Every row gives one point. A path goes straight from each point to the next, and from the last back to the first. The post is the endless flat space through its rows: a point in 2 columns, a line in 3, a plane in 4, and so on, so that a path can go around it. How many times does the path go around the post? Going back the other way cancels.
In the rows, zero is written as 128.

Post:
[[106 161 147]
 [123 100  89]]
Path:
[[155 115 150]
 [171 159 137]
 [123 109  66]
 [ 79 101  66]
 [ 52 117 145]
 [ 93 111 111]
 [ 86 148 143]
 [ 88  89 141]]
Times around: 1

Post (7 x 8):
[[158 132 191  97 120 126 118 159]
 [106 119  21 100 132  84 105  74]
 [105 135  61 127  68  87 127  58]
 [153 146 175 114 141 205 143 159]
 [149 144 145 164 153 149  95 144]
 [ 94 131  88 123  80  70 165 162]
 [133 128  74 107  76 131  80 126]]
Path:
[[155 121 123 104  58 133 113 130]
 [111 119  96 109 120 137 148 125]
 [ 97 100  97  69  61 145  75 154]
 [102 167  66 123  98  84  80 119]
 [148 158  87 127 156 136 108 145]
 [177 154 120 117 125 104 150 124]
 [128 162  88 137 118 101  79 130]
 [114 132 130 110  89 116  81  97]
 [100 115 121 168 105 137  96  72]
 [136 105 137  97  73  88 152 137]
 [145 160  58 210 117  95 135 120]
 [115 162  60  54  75 179 171  98]
 [114 144  80 132 111 124  90 128]
 [141 171  89  80  94 110  78 115]
 [143 147 117 105  85  99 122 134]]
Times around: 0

Post:
[[126 159 163 141 120 123 118 172 149 136 137  73 189 208]
 [150 137 190 167 206 112 136 116 140 131 183  96  79 100]
 [ 87 140 140  99 167  70 129 172 164  87  78 146 163 171]
 [108  99  39 155 115  94 179 119  82 130 114 146  94  61]
 [117 154 102 140 193 112  79 117  88 124 159  78 128 209]
 [116 134 167 131 123 137 154  53 165 130 169 122  88 140]
 [105 116  80 157  82  61  85 156 153 136 114 105 170 169]
 [133 162  85 145 143 129 136 148 186 155 149  87  85 158]
 [ 93 137  96 155 171 110  91  40  89 162  64  80  96 103]
 [ 82 129  97 189 188 109 123 128 120  91  23 185  85 123]
 [ 72 105 102  98 143 142  97 134 137  61  97 176 154 124]
 [105 102 139 108 189 103 115 129 141 154 104 222 153 102]
 [102  97 189 115  42  93 117 142 118 155  64  73  86 160]]
Path (29 x 14):
[[106 125 110 121 113 124 113 101 158 125 106 101 141 178]
 [ 61  75 122 123 161  66 123 125 134  84 110  82  96 139]
 [ 23 134 173 122 174  94 110  75 134 154  42 113  95 131]
 [100 187  84 124 177 118 198 108 107 120  89 120 125  72]
 [136 138  96  50 135 120 122 198  97 155 132 152 140 129]
 [158 134  70 100 169  57  72 104 141 117 115  93 115 160]
 [141 131  89 124 121  99 116 156 128 131 119 120 100 122]
 [141 116 110 135  89  92 112 147 156 127 178  86 117 187]
 [ 99 129 142 140 129  92 129 114 182 122  78  78 169 173]
 [ 77 115 105 187 134  90 142 110 103 103 100 151  89 169]
 [ 75 145 158 126  86  87 177 107 189 137  79 113 111 117]
 [114 175 152 173 159 114 120 203  99 100  94 165  94 138]
 [120 124 126 125 123  72 165 116 116  87 118 141  64 141]
 [123 137 126 135 165 167 124 108 134 151  95 109  99 174]
 [ 85  85 124 128 160  92 127 135 160  90 116 115 122  66]
 [ 41 121 110 136 167  55 138 124 107 136  98  87 166 128]
 [ 62 131 108 134 167 110 114 135 142 162 136 159 131 143]
 [ 82  98 115 100 129 168 119 119 135 123 150 129 161 160]
 [121 108 120 115 171 101 187 103 106 120 144 100 139 111]
 [ 71  89  85 153 151  97 112  99 124 174 114 173  97 167]
 [ 55 104  96 118 172  79  99 153 113 122 152 154 137 137]
 [106 177 146 157 165 109  81 164 108 128 155 102 129 167]
 [166 153 102 158 178  48  93 124  87 142 153 129 114 144]
 [155  91 109 139  93 128 135 120 138 126  98  76 165  97]
 [108 106 116 153 176  78 132  98 115 128 140 123 109 170]
 [ 85 130 136 133 153 104 111 127 137 142 106 140 143 181]
 [ 89 130  73 175 145 128 128 159  67  84 173 170 101 154]
 [121 164 158 135  92 120 131 115 118 221  61  79 109 152]
 [165 121 142 130 147 115 105 194 130 106 106 148 170 140]]
Times around: 4

Post (17 x 18):
[[112  98 131 189 185 138 115 181 140 214  95 185 186 127 117  73  79 121]
 [ 95 175  99 149 142 109  90 113 152 122  98 121 170 103 177 170 153 185]
 [ 77 113 144 113 134 127 213 146  94 113 103 156 160 138 134  92 136 159]
 [129  90  96  28 211  90 130 106 114 108 170  73  84 161 116 124 113 129]
 [ 94 124 112 108 122 167 162 177 202 147 164 128 133 167 149 133 106 178]
 [155  27 115 100 160  50 167 125 210 109  94 101 153 131 176 121 118 130]
 [107 192 161 183 149 186 156 130 117 172 105  81 138 141 189 141 140 164]
 [ 76 142 123 181 169 128 108 107 130 175 160 162 111 138 121  97  94 140]
 [ 89 127  89 206 116 192 111 128  95 132 137  95 132 115 114  65 137 126]
 [114  93  75 145 173 128 199 106 150 163 113  88 136  51 105  93 103 174]
 [123 178 146 129  85  77 142 115 100  42 140  90 154 117  93 133 166  86]
 [118 152 134 159 124 148 121 151 158  43 138 135 120 153  78  76 162 127]
 [123  99 129  85 145 106 124 125 151 170 147 161 100 141  88  82 153 116]
 [132 183 157  79  90 168 191 151  99 100 103 120 115  55 229 125 102 145]
 [186 122 142 163 129 119  88 140 136 152 200 119 119 120 118  99 123 156]
 [102 124 122 113 115 110 117 146  77 112 109  89  70 152  76 103 125 137]
 [107 156 224  93  72 125 110 122 158  70 137 116 162 157 102  75 111 157]]
Path:
[[122 107  64 111 139  73 127  87  90 109 140  46 155 116 132  97 152 137]
 [154 107  94 166 185 173 122 195  80 156 185  93  77 120 132  83  99 194]
 [101  91 150  95 169 125 147  96 156 142 118  93 118 105  99 132 182 144]
 [135 120 132 152 130 131 128  95 172 151 178  79 154 159 116 140 151 144]
 [142 171 117 164 136 132 138  71 151 135 157  77 128 155 105 109 107  68]
 [ 63 168 102 144 140 183 103 151  82 155  87 117 194 119 118  43  98 148]
 [102 139 126 177 155  63 130 151  90 110 144 168 161 104  84 105 145 135]
 [132  84 165 129 122 133 115 142 181 159 162  83 113 162 119 107 122 138]
 [111 120 156 119 126 135 161  97 142 154 190 104 110 171 139 130 147 140]
 [143 179 130 104  84 145  98 107 123  77 158 153 205 167 179 154 147 165]
 [ 89 155  83 124 159  89 114 129 167  75 146 122 106 150 140  98  75 181]
 [133 134 178 108 136  98 128 130 145 127  93  90  96 124 149 103 112 174]
 [ 84  66 118 111 192 153 101 146 193 163 116 112  86 122 145 112 134 141]
 [136 106 188 116 132 177 193 161 113 150 104 115 154 132 169 150 120 186]
 [145 133 109 151 166 175 141 126 114 144  90 166 146 125 116  94 106 165]
 [ 73 123  60 133 178 126 163 113 155 120 178 140 151 144  81  75 118 183]
 [134  76  93 155 135 124 136 178 119 175 192 129 134 110  82  62  94 115]
 [ 85 149 192 130 160 105 112 119 157  83 139  86 129 152 101  96 113 108]
 [ 79  93 131  89  92 109 117 129 109 110 155  83 123 115 102  32 115 153]
 [121 112 137 103 149 105 129 118  76 143  80 138 144 142 168  94 137 173]
 [158 104  80  64 104  94 125  90 157 150 147  75 128 121 120 156 129  82]
 [118 117 113 126 192 204 171 115 129 121 113  96 162 137 119 105 160 143]
 [127 134 140 179  65 156 203  94 147 145 140  76  57 173 144 101 140 160]]
Times around: 3

Post (17 x 18):
[[125  85 110 131  78  71 138  96  90 159 204 113 121 108 126 249 139 137]
 [104 133 150  92 106 132  89 112 104  83 105 173  84 149 211 108 175 132]
 [120 121 101  98  73 158 140 105 119 157  86 176 136 117 212 113 164 120]
 [ 69 114  39  78 144 117  80 131 182 146 112 179 141 151  82 170 175 117]
 [100 127  91 139 170 177 152 136 110 120  98 133  88 116 224  84 174 144]
 [125 115 122 154 112 171  87 101  92 139  81 154 105  99 162 118 160 182]
 [123 109  82  74 122 192 122  91  80  80  94 156  88 139 172 107 115 135]
 [ 92 146  98  86 133 105  75  90 162 144 179 141 160  95 109 119 115 121]
 [ 94 132 142  88 150 145 147  85  89 133  59 146 115 164 171 111 153 159]
 [118  99 149 164 103 119 155  72 153 151 189 166  82 116 110 191 120 112]
 [151  87 135 101 101 110 127  80 193 134 160  80 111  98 105 230 125 120]
 [109  89 146 154  79  85 123 135 125 161 145  98  91 106  97 198  84  72]
 [119 130 125 122 134 124 130 155 116  95  99 188 116 109 190 126 105 180]
 [ 92  97  91  38 158 120  80 113 141 187 150 174 102  71 114 183 153 120]
 [ 89 101 110  84 102 158 118 122 120 152 107 144  58 159 184  88 127 207]
 [122 110 138 109 145 209  99 157 100 137 116 158 135 176 186 118 140 146]
 [126  98 161 118  69 123 173 123 132 126 192 112 107  92  67 185 158 131]]
Path (14 x 18):
[[100 130 162  99  89 158 136  85 129  95  94 141  32 149 159 119 132 132]
 [108 131 153 158 122 133 138  90 127 120 124 117  59 107 150 162 114 164]
 [141 131 108  84 121 149 148 127 136 128 128 162 131 137 141 168 122 152]
 [138  92 132 100 123 118 106 151 138 140 187 169 118 109 125 139 166 135]
 [115  91 105 128  71 150 145  74 163 152 103 132 154 162  96 155 230 116]
 [113  99 113 118 134 139  94 123 176  75 109 143 155 136 141 146 131 134]
 [171 119 145  89 128 179 124  86 107  43 136 169 157 109 192 112 145  84]
 [148 105 141  83 146 127 115 112 139 175 124 154 111  82 157 161 109 165]
 [115 143 121 151 144 175  69 147 148 116 102 118 115 187 103 173 114 111]
 [ 71 113  96  83 122 143 133  80 168 141 109 172  82 146 155 180 183 193]
 [ 88  95 110 129  95  96  99 147 140 132 182 192  96  72 185 137 121 151]
 [134  71 130  85 134 167 114 100 129 134 111 171 127 115 162 134 181 148]
 [111 130 104  81 113 113 105 127 104 118  95 183 115 120 150  87 164 130]
 [121 136 144  27  77  98  89 106 124 175 197 167  85 144 160 148 121 130]]
Times around: 1

Post, 17 rows:
[[120 107 106  57 124 105 113 142 121 136 148 165 157 133 124 124  93 111]
 [182  68 149 181 132 113 180 103 108 110 126 113  73 157 101 210 132 166]
 [134 112 111 138 123 153 131 127 135 133 169 148 113 100 160  82  85 155]
 [163 131 128  91 111  82  81 178 123 109 148 151 114  76 114  84 134 173]
 [186 123 158 189 136 136 134 110 101  59 126 111 124 158 130 145 172  99]
 [160 129 103 226  70  93 138 104 116 114 155 124 148 104 107 193 193  85]
 [138 132 143  62 135 126 161  88 111 142 129 154 124  83 125  80 147 158]
 [122 139 105  79 105 135  99 128  53 172 123 119 129  87 143  97 114 130]
 [108 130 171  91 148 124 130 170 110 159 189 158 111  73 105 111 142 144]
 [139 138 153 233 160  84 143 104 133 121 108 121 146 114 111 147 157 116]
 [164 117 147 175 118 135 151 116 166 157 102 136  77 177  75 155 191 131]
 [118 157 140  57 121 132 127 124 151 136 137  96 132  99  97 115 128 180]
 [167 158 147  79 108  95 137 121 127 150 159 126  71 110 177 111 110 130]
 [177  79 150  75 140 132 110 122 144 166 153 115 145 105 139 110 131 149]
 [167 142 112  82 133  97 182 167 113 163 175 111 154 119 136  63 117 130]
 [163 112  77 182 167 117 136 114 161 119 119 119  97  90  98 164 206  70]
 [180 160 105 192 147 151 121 139 133 116 129 148 134 145 158 189 191 139]]
Path, 16 rows:
[[178  96 170 183 131 110 185  98 176 175 170  72 118 150  74 138 131 156]
 [132  78  97 145 193 165 105 109 177 118 150 201  70 102 148  88 149 142]
 [127 117 122 126 182 139 170 148 168 133 140 122 154 145 142  49 154 120]
 [102 108 157  90 104  94 153 142  95 149 156  82 154 123 157 161  98 115]
 [127 160 207 235 157 136 163 144  82  87 140 150  95  64 158 154 140 117]
 [113  87 139  44 163 168 170  99 110 137 147 154 140 147  63 169 106 128]
 [128 142 165 109  88 123 133  65  98 124 152  81 134  76 107  70 119 130]
 [244  83  91 178 111 118 177 105 163 116 102  50 115 133 118 145 128 133]
 [ 90 110 159  98  73 126 108 130 109  67 132 153  89  93  70 159 148 142]
 [121 184  74 106 183  93 148 207 159 188 154  61 111  99 105  48 159  74]
 [136 146 105 173  94  91 101 147  55 144 173 113 148 133 127 163 131 150]
 [144  87 107 109  93 114  72 144 195 164 156 127  99  92  85 168 208  92]
 [163  87 178 144 145 102 118 198 149 103 171 131 100  89  71 115 152 152]
 [165 148 122 115 141 121 117  97  64 183  71 173  95 146 128 141 124 139]
 [222 116  89 165 133 116 100 169 166 105 170 133 172 108 108 123 130 154]
 [126  84  99 140 153 132 103 157 115 119 147 177 134  58 104 145 142 128]]
Times around: 1

Post (17 x 18):
[[156 159 105 221 158 159 164 135 156  88 122 114 126 108 154 144 149  88]
 [120  90 141 152 113 140 143 167 148 147 137  29 108 119 118 139 125  71]
 [143 140 139 145 114 118 106 134 206 129 133 110 139  98 105 179  77  98]
 [164 124  90 144 125 142 174 188  57 110 175 112  82 178  89 130 135 139]
 [107 100 108 156 142  97 162 182 138 133 102  74 129  91 147  64  66 142]
 [149 158 100  93 122 154 143 201 110 129 138 115 108 139 101 176 177  82]
 [111 132 150  99 121 135 165  92 187 114 175  82 149 127 106 119  68 143]
 [ 99  86  65 132  45 116  91 184  77 124 164 145 150  78 145  91 102 127]
 [ 65 207 138 128 147 146 114 148  98 141 131 153 116 115 111 129 123 133]
 [ 54 105 105  86  74 122 125  87 145 156 160 176 136  84  60  91 100 120]
 [104  54  82  95 126 167 149 132 131 134 157  72 148 213  84 114 103 155]
 [185  65 141 148 147 159 121 172 125  85 120 131 134 149 153 155 148 134]
 [164 122 131 156 140 218 116 122 185  86 167 128  97  45 100 151  47  57]
 [143 103 109  75 131 133  76 113 111 110 145 129 144  86  90 182 131 121]
 [130 126 107 152  97 175 165 110 182  94 147  99  73 103 113 159  86 133]
 [149 124 113 134 120 187 162 141 104 172 131 120 143 129  81 134 144 160]
 [146 181  79 151  95 145 129 143 135  48 185 141  93 169  80 105 166 208]]
Path:
[[146 110  99 139 145 161  91 141  62 143 191 184 101 145  75 125 136  84]
 [113 139 140 101 104 134 153 123 139 127 140 122 112 180 153 140 100  91]
 [174 159 136 155  60 156 174 173 133 111 130  87 121 130 117 143 189 119]
 [164 156  83 126 100 198 155 149  99 116 129 147 164 160 115 153 128 146]
 [184 107 119  96 143 120 114 159 135  98 126 144 150 108 165 181  57  80]
 [151 153 146 135  93 196 103 160 145 113 197 145  89 142  82 130 105 156]
 [ 42  68  90 123  98 128 119 129 153 102 163  50  89 147 128 131 109 147]
 [216  89 119 188 116 106 136 139 148 104 219  92 164 122  42 141 162 163]
 [138 106  83 123 152 141 123 169 148 153 146 122 169 175  97 118 109 149]
 [185 104  94 159 124 190 159 139 119 135 178  68 121 152  92  71 103 165]
 [169 115  65  90 100 137 146 139 130  94 163 138 152  88  96  73  65 144]
 [162 104 126 128 121 187 157 138 164 123 150  90 164 194  43 123  99 101]
 [161 122 106 205 103 174 136 171  92  83 179 127 112 124 126 176 102 117]
 [117  97 103 126 146 194 122 119 110 119 182 113 217 129 125 145 138 207]
 [ 86 144 128 100 120 183 178 154 198 165 139  87 108 145 115 157  92  92]
 [143  97 127 129 106 149 107 120 145 108 174 101  93 151 107 156 102 120]
 [132 104  90 124  95 133  96 147 121  98 168 100 162 152 118  94 103 116]
 [110  95 111 156 123 130 110 170  82  93 111 134 104 116 103 150  75  76]
 [100 110 107 109  92 136 111 160 122 147 168 164 146  98  45 143 155 115]
 [ 85 118  78  98 109 144 131 118 115 120 172 153 151  91 131 157 150  86]
 [148 100 152 159 101 153 135 122 142 120 172 103 130 126 123 104  69 215]
 [144 144  56 130 136 117 179 134 113 148 137  78 158 108 111  84  97 155]
 [147 111 106 128  73 104 115 157 146 107 124 143  57 153  40 122  51 129]
 [148 130 142 172 132 133 111 167 187  62  61 135 130  60 117 113 104 175]
 [142  94 122 161 103  98 235 143  92 142 128 126  99  87 106 146 179 111]
 [ 94 113 134 125 157 183  85 159 153 129 170  90 173 140 112 108 134 115]]
Times around: 3

Post (17 x 18):
[[141 151  71  86 116 151 127 123 101 177 112  92  82 182 156 174 136 138]
 [127 102 127 150 102 145 164 158 148 150  99 131 145 110 122  92 136 117]
 [123 163  93  57 109 127 124 122 124 167 119 102 137 160 145 165 106 103]
 [165 115 119  85 141 138 118 100 137 148 104 141 114 144 119 157 153 124]
 [ 99  98 137 149 117 128 127 131 134 145 138 136 133  84 128 120 112  92]
 [114 118 150 156  93 122 174 110 149 157 132 138 155  91 119 132 129 129]
 [143 166 132 128  94  93  99 164  98  86 154 149 138 152 141  86 121 132]
 [137  97 153 146 135  76 181 135 133 180 131  96 139 106 117 105 120 124]
 [135 121  82 137 142 134 159 142 133 146 151 110 147 137  98 104 144 102]
 [146 167 102  82 130 144 134 132 141 118 126 114  61 138 121 153 114 146]
 [156 104 107 165 127  99 154 120 147 169 131 110 153 123 123 133  77 125]
 [154 151 105 114 120 120 116 120  75  63 107 109 122 160 114 113  77 112]
 [142 123 125  97  87 122 113 137  93 124 149 134 133 126  93  97  75 157]
 [142 139 154 149 134 154 171 112 136 158 142 152 147 139 138 114 102 106]
 [142 127 145 146 121 130 148 127 140 168 139  50 151 120 139  97 128 105]
 [157 161  68  92 145 170 125 120  96 140  89 150 128 121 148 158 136 130]
 [145 145 113 116 148 155 129 164 112 134 111 113 128 144 116 195 116 137]]
Path:
[[195 128 120 182 143 141 170  70 103 180 140 147 161 133 129 144  78 123]
 [171  95 137 157 166 122 110 115 119 115 111 142  85 115  78 131 147 129]
 [114 134 217 155 145 117 129  95 143 167 138  83  88 148 184  83 178  91]
 [153 102 132 154 151 121 151 154 160 158 108 129 167 106 184  57 191 102]
 [204  54 104 151 161 173 153 120 131 134 111 179 168  55 105 118 135 123]
 [181 100 111   7  83 155 145  68 119 209 144  89 112 118  98  65 119 123]
 [170 152  76 173 128 166 165 147 111 157  60 137 121 160 152 137 191 128]
 [146 119 125 189 140 173 161 150 176 145 119 111  64 110  91 101 188 171]
 [147 106 139 144 158 149 129 136 183 136 143 181 125 109 116 134 103 132]
 [149 144 106 137 169 115 151 120 116  61 146 133  69 159 110 178  69 124]
 [106 134 161  67  70 100 159 140 157 180 132 131 176  98 140 125 103  90]
 [170 152  87 100 120 156 144 148 102 129 108  51 110 152 115  84 113 102]
 [132 125 160 195  90 137  82 132 115 159 107 164 187 133 190 148 150 105]
 [137 120  75 103 142 113 146 141 105 233 188  60 147 146  99 126 153 159]
 [124  96 121 150 126 167 134 117 133 119 143 128 116 138 122 142 140 125]
 [150 168  89 117  90 166 115 171 136  99 207 176 108 175 102  98 130 156]
 [195  71 107  67 142 139 136 135 116  79 102 136 147 110  55 122 102 124]
 [205 143  63  84 134  83 155 124  93 147 106  67 179 157 121 112 141  98]
 [158 132 109 118 120  94  99 151  58 186 128  82 136 223 159 154 109 119]
 [129 112 187 149 124 124 125 126 131 152 100  74 150 149 130 164  98 113]
 [119 109 145 131 115 107 152 108  77 112  77 139 170  75 129  86 100 127]
 [189 101  79 160 220 128 130 178  60  97  93  89 177 134  91 185  92 116]
 [156  95  85  96 163 106 144 136 140 153 118 113 214 132  91 148 127  58]
 [ 94 189 131  96  97  95 174 124 120 177 163  45 164 139 102 204  42  75]
 [188 124 116 134 141 120 106  93 123 177 110 127 156 147 135  95 132 139]
 [117 136 104 155 156  88 128 113 144 112  96 151 148 119 126 156 137 124]
 [136 156 137 137 123 148 166 161  78 180  89 107 135 147 184 108 177 157]
 [ 95 127 117 181 144 100 143 163 101 170 115  46 141 136 165 186 100 109]
 [115 142  83  49  89 101 140 127 148 109 159 101 116 144 112 116  82 108]
 [162 143 161 107  91 118 140 113 157 128 165 140 135 123 160 109 125 109]]
Times around: 5

Post (17 x 18):
[[163 149 119 110  75 164  96 124 146 167 134 150 149  75 140  92 101 144]
 [185 149 140 144 111 136 150 114 165 114 146 128 189 198 167 133 119 119]
 [ 82 108 166 145 147 132 119 156 145 189  97 176 109 151 162 119  50 154]
 [ 71 124 121 161 161  89 147  96 145 105 133 156 125 118 130 103 117 142]
 [182 144  84 150  42 224  76  97 180 182 120 128 164 153  91 154  39 242]
 [132 134 107  68 105 137 127 117 167  96  97 151 136  97  90 145  85 150]
 [100 143 116 151  97 163 103 164 161 144 180 179  82  96 115 120 153 165]
 [110 128 180 133  86  78 153 154 177 108  79  98 142 112 131 151 138  96]
 [212 124  87 145 142 145 112 162 153 126 131  86 151 119 108 125 123 154]
 [ 76 129 139 122 146 176 119  91 129 140 127 195 177 178  48  67 142 191]
 [137 187 169 174 152 204  99 141 150 189 170 127 139  82 124 176  66 130]
 [103  96 145 154 201 170 121 132 178  66  36  90 158 128 140 139 143 138]
 [137 170 180 153 175 105  53 140 148 113 149 118 132 103 146 162 146 127]
 [118 115 119 110 144 160 155 112 133 171 147 117 137 135 137 127 122 189]
 [134 168  71 144 149 168 121 100  89 164 142 133 117 136  85 111 141  88]
 [142 124 185 160 134 115 111 124  88 136 144 177 177  89 151 190 151 119]
 [ 65 104 169 143 149 145 116  95 116 110 179 117 152 184 107 112 105  97]]
Path:
[[149 164 134 127  84 158 156  90 180 151 138 132 146 145 137 152 124  85]
 [160 136 145 131 168  89 103 148 186 103 110 108 173 142 136 120  92 146]
 [124 117  58 104 155 133 122 100 107 133  89  87 120 151 104 173 100 177]
 [196 123 127 170 134 157  81 187 130 108 137 126 134 119 184 153  93 160]
 [114 177  89 180 141 113 114 126 135  67 141 147 180 147  92 158  83  76]
 [130  92  93 116 161 140 144 132  98 174  91 165 176 144  86 183  83  92]
 [ 87 103 113 118 151 109 178  86 128 141 183 113 114 146  87 172 146 182]
 [162 163 144 114 186 131 104  65 158 111 188 118 118 129 118 127 110 190]
 [166 130 132 147  67  92  94 164 118 108 132 129 145 166 117 111 137 117]
 [194 161 109 134  61 193 109 157 138 182 121 158 183  94  95 119 133 164]
 [ 78 153 186 138 159 193  98 155 193 107 138 138 162 196 165 174 114  91]
 [107  91 120 155 136 139 117  95 142 132 165 126 125 114 134 174 135 160]
 [130 148 187 186 197 156 128 147 167 129 149 127 104 121  78 156 142 166]
 [ 99 134 183 166 193 112  39 100 130 147 112 163 131 125 174  43  56 171]
 [132 155  95 151 146  95 151 134 115 127 121  85 166 124  97 106  88 153]
 [ 95  89 128 205  84 161  40 192 119 115 122 161 143 124 109 147 156 114]
 [ 96 118 152 159 210 147 155 171 197 137 107 151 158 132 141 113 125  90]
 [182 118 159 142 150 109 200 169 166 137 129 150 122 128 135 158 159 120]]
Times around: 2

Post:
[[ 89 134  78  68 176 156 104 125 148 158 128 125 151 125 137 122 143 151]
 [140 138 130 115 132 103 150 119 125 110 106 110 134  79 124 159 142 127]
 [140  85 120  93  97 105 124  93 142 156 125 148 120 139 138 154 160 110]
 [170 135 163 139 102 103 136 127 113 139 131 109 149 135 148  82 133 144]
 [111 169 122 119 149 147  98  92 126 128 129 139 119  91 155 145 157 150]
 [118 197 152 146 134 128 117  99 166 110 104 107 184 163 139 136 116 109]
 [141 113 151 134  59 117 112 148 142 152 105 121 134  79 124 109 104 112]
 [159 193 134 141 122  83 115 164 144 108 118 144 131 127 141 100 130 150]
 [141 122 130  91 186 122 124 123 102 138 130 127 156 148  81 107 141  90]
 [ 92 170 144 154 111 174 139 140 145 127 148 146 145 146 149 169 100 148]
 [134  56 130 116 132  96 102 138  96 120 124 122  98 106 128 101 159 139]
 [123 185 105 124  69  98 118 120 121  85 106 144 126 134 153  98 151 148]
 [150  51 106 141  91 147 114 148 103 160 125 137  89 106 115 144 165 143]
 [126 125 108 129  98 135 107 145 140 110 103 165 158  74 156 108 123  91]
 [137 104 161 112 127 116 145 184  89 187 123 122 168 139 105 159 185 109]
 [126 175 129 170  95 127 112 138 118 121 184 118 141 156 151 148 135 157]
 [143 135 152 119 133 163 126 170 132 120 154 127 174 133  91 145 207 153]]
Path (30 x 18):
[[112 149 145 106 111 146 135 170 105 111 118 142 125 136 133  91 105 135]
 [141  87 125 121 111  96 100 160 143 118 133 122 142 121 141 144 143 134]
 [138  63 116 112 142 133 105 143  65 144 182 135 164 106 127  98 161 136]
 [151  63 110 134 109 124 159 238 116 156 100 189 111  99  54 101  73 131]
 [146  85 154  75 105  93 100 166 131 183 121 107 187 153 146  80 149 135]
 [187 139 125  73 114 115 127 117  98 122 155 136 160 103 127 128 202 106]
 [ 80 107 129 147 143 125 103 140  85 152 160 120 104 144 166 173 167 111]
 [ 89 173  97 105 167 130 152 190  74 183 107 145 171 130 139 139 157 118]
 [113 141 112 147 127  73 136 155 116 120  93 145  90  92 122 182 124 141]
 [173  50 143 144 131 116  87 117 149 175 128 113 174  40 150 143 219 140]
 [123 138 152 121 140 107 154 200 102 178 141 131 107  97 122 136 147 164]
 [162 112 216 116  93  86 112 105 134 147  97 127 122   7 170 142 159  96]
 [116 191 162 144 120 113  80 158 100 114 147 207 108 210 195 136 150 124]
 [167 169 139 143 103 116 134  83 173  68  79 167  94  84 170 155 104 168]
 [163 155 126 160 131 113 120 182 134 146 132 117 139 166 101 104 126 168]
 [161 173 164 128 139 124 140 104 102 117 139 158 134 179 119 139 164 149]
 [154 130 111 119  84 183 138 142 159  76 144 122 153 161  75 162 140 131]
 [132 134 141 157  71 155 133 127 113 125 185 140  84 117 122 170 130 108]
 [148 117 110  95 128 165 117 153 136 135 136 100 161 139  88 114 167 128]
 [169  90 109 122 129  81 110 137 136  89 135 144 128 139 147 116 116 102]
 [112 186 140  88 106  77 130 162  97  70  84 198 120 127 180 153 200 139]
 [129 138 177 203  80 145  88 235  84 132 184 154  86 103 108 130 114 147]
 [147 187 134  60 160  75 137 100 103  77 101  94 177 123 125 109 133  80]
 [176 196 114  87 101  88 141  95 158  81  84 163 123 159 161 115 118 145]
 [107 145 133 132 111 128 129 146  94  82 120 103 159  65 160 127 168 115]
 [ 85 188 133 133 127  88 131 169 100  88 135 168  99 120 105 144 132 107]
 [161 163 133 116  79 138 119 199 129 215 139 120 153 101  82 136 197 173]
 [132 119 131 123  99 139 111 120 134 203 136 130 145 109 130  88 145 176]
 [ 68 150 108 151 136 114 166 166 107 120 100 119 129 120 138 156 128 143]
 [125 155 101 126 152 115 126 190 112 166 119 196 120 131 133 177 149  72]]
Times around: 0
